Each row is a point. To make a cloud, some directions were put in groups of two or more. Within a group, all points are equally far from the middle, so they leave a hole (a ring in 2 directions, a hollow ball in 3). The other directions are filled evenly. Then the cloud was stretched, turned, moved and blurred a little. Count the holes, and give their numbers of directions, smallest first.
In the rows, 128 means zero.

Cloud (19 x 3):
[[113  95 172]
 [162 149 112]
 [ 93 143 141]
 [152 100 193]
 [169  91 120]
 [178 131 144]
 [ 91 112 141]
 [174 145 138]
 [101 158 148]
 [163 102 178]
 [ 88 112 106]
 [177 139 146]
 [145  80 141]
 [ 88 120 113]
 [137  97 194]
 [140 145  69]
 [ 91 110 137]
 [110 151 103]
 [112  83 140]]
Holes: 1 (2)

Cloud (27 x 4):
[[130 111 121 126]
 [ 90 169 130  77]
 [164 132  71 101]
 [101 170 109  89]
 [126  96  94 129]
 [175 184  74 120]
 [139 159 102  60]
 [147 126  95 117]
 [108 151 117 131]
 [145 106 124 109]
 [170 104  79 115]
 [121 144  97 158]
 [142 145 122 144]
 [109 150 166  73]
 [106 162 161  88]
 [203 119 138 144]
 [123 153  75 103]
 [169 154  82 109]
 [176 158 117 149]
 [127 141 111 136]
 [122 114  99 114]
 [145 183 136 151]
 [131 101 115 120]
 [177 100  61  72]
 [129 112 114 100]
 [183 139 150 163]
 [114 173 132  70]]
Holes: 0

Cloud (46 x 6):
[[149 107  84 111 120 161]
 [ 96 167 129 145 187 103]
 [115 161 182 137 129 159]
 [111 167 101 125 172 155]
 [ 82 152 118  82 138  87]
 [127 163 190  95 173  99]
 [128 102 130 165 151  78]
 [174 147 132 170 104 133]
 [ 76 134 180 134 124  97]
 [181 139 183 118 116 142]
 [150 106  89 113  91 136]
 [119 100 164 141 132 165]
 [ 88 101 168 144 111 119]
 [ 94 116 132  71 171 105]
 [157 159 186 105 105 142]
 [172 168 120 159 108 139]
 [ 85 117 152  92  97 130]
 [115 182 144 147 181  93]
 [101 175 104 115  96 134]
 [120 162 190  96 167  87]
 [109 130 124 161 143 169]
 [138 172 116 101  83 103]
 [114 186 114 148  98 123]
 [162 120  94 139 178 107]
 [129 104  96  83 175 122]
 [146 115  87 131  94  99]
 [103 126 142 163 129 164]
 [142 168 164  71 152 142]
 [152 127 184 124 115  66]
 [119  88 167 124 177  96]
 [145  88 151 103  87 107]
 [116 185 107 129  94 111]
 [150 101 171 111 107  74]
 [173 138 100 111  87 131]
 [ 78 160 117 157 120 104]
 [ 93 106 137 163 151  88]
 [ 76 142 149 164 123 105]
 [100  89 163 149 117 101]
 [112 134  89 100 174 152]
 [109 183 136 160 118  84]
 [107 181 145 155 148  75]
 [147 101 126  94  92  88]
 [115  94 150 155 164  83]
 [124 171 134  84  95 146]
 [ 89  92 169 126 126  94]
 [106 140 180 113 127 163]]
Holes: 3 (2, 2, 2)

Cloud (72 x 8):
[[ 78 172 178 152 125 130  98 170]
 [161 131 139 137 159 103 111 180]
 [ 84 157 146 127  80 118 154 153]
 [132  98  81  69 171  70 143 115]
 [ 93 139  90 105  86 157 148 112]
 [146 180 180 168 126 155 138  95]
 [157 172 171 100 148 100 106 102]
 [ 81 163 144 119  73 129 146 148]
 [ 81 110 148  77 130  99  97 128]
 [143 137 134 100 148 158  71 181]
 [150 125 189 156 178 142 133 120]
 [179 173 133 100 126 131 149 108]
 [122 122  89  66  96  84 112 144]
 [127 128 201 113 157 138  96 137]
 [101  94 113 122  99  63 134 149]
 [143 158 198 109 102 111 103 122]
 [153 101  83  83 120 113 165  68]
 [158 166 137  82 161 101 139 133]
 [128  82 112 149  82 134  96 133]
 [ 87 115 135  85 120  72 142 108]
 [190 120 108 111  99 129 117 133]
 [110 157  85 104 130  98 187  87]
 [100  95  78  82 138  99 101 157]
 [177  73  98 103 150 121 143 140]
 [156  96 109  95 155 122 101 157]
 [122 152 143 104 109 103  88  84]
 [154 111 145 136  88  82 109 128]
 [184 132 140 154 105 151  77 142]
 [ 88 123  70 115 145 159 131 149]
 [175 134 118  94 129 168 147 129]
 [136 140 139 151  66 146 166 162]
 [140  67 152 135 113 126 124 114]
 [121 116 107 124 128  78  70 158]
 [203 163 139 173 140 112 118 118]
 [130 113  71 118 161  58 128 120]
 [ 97 116  91 166 173  94 100 137]
 [164 129 109 146 127  75  98 105]
 [133 162 166 113  77 151 158 140]
 [115 132 189  87 138 106  83 138]
 [ 98 170 127 104 158 118 154 141]
 [ 82 124  84 108 104 175 123 135]
 [ 59 104 146 126 140 114 112 123]
 [140 104 139  57 122 160 135 158]
 [105 178  79 128 134 111 120 152]
 [110 150 114 102 174 147 153 144]
 [ 99 134  83  99  91 176 163 135]
 [149 115 145  91 184 130 112 100]
 [184 162 124  96 118 122 120 120]
 [173 171 193 137 142 110 124  71]
 [ 90 134 114 178 144 146  87 185]
 [151 124 102 159 135 166 144 164]
 [ 65 117 106  96 153 123 142 123]
 [ 78 121 125 114  72  92 166 138]
 [125  67 162 108  66 140 122 138]
 [ 86  99 145  84  80  76 135 138]
 [126  85 189 111 103 150 101 137]
 [ 62 122 125  88 137 115  82 134]
 [ 73  86 119 150 127 116 113 158]
 [151 134 174 119  91  99 131 174]
 [170 139 122 123 177  77  86 131]
 [169 137 150 109 144 151 108  80]
 [118 110 105  77 128  99  75 167]
 [ 84 141 125  83 118  95  78 129]
 [ 91 156 154 154 157 104 147 135]
 [102 134  93  83 127  76 155  93]
 [122 162 180 106 167 146  90 149]
 [188 119 111  91 151 151 158 111]
 [ 63  95 127  94 128  93 156 134]
 [ 92 125 116 119 101 148 143  84]
 [ 70 142 150 133 112 189 114 146]
 [131  94 166  97 112 144 119  96]
 [ 82  91  96  86 144 130 157 105]]
Holes: 3 (2, 2, 2)
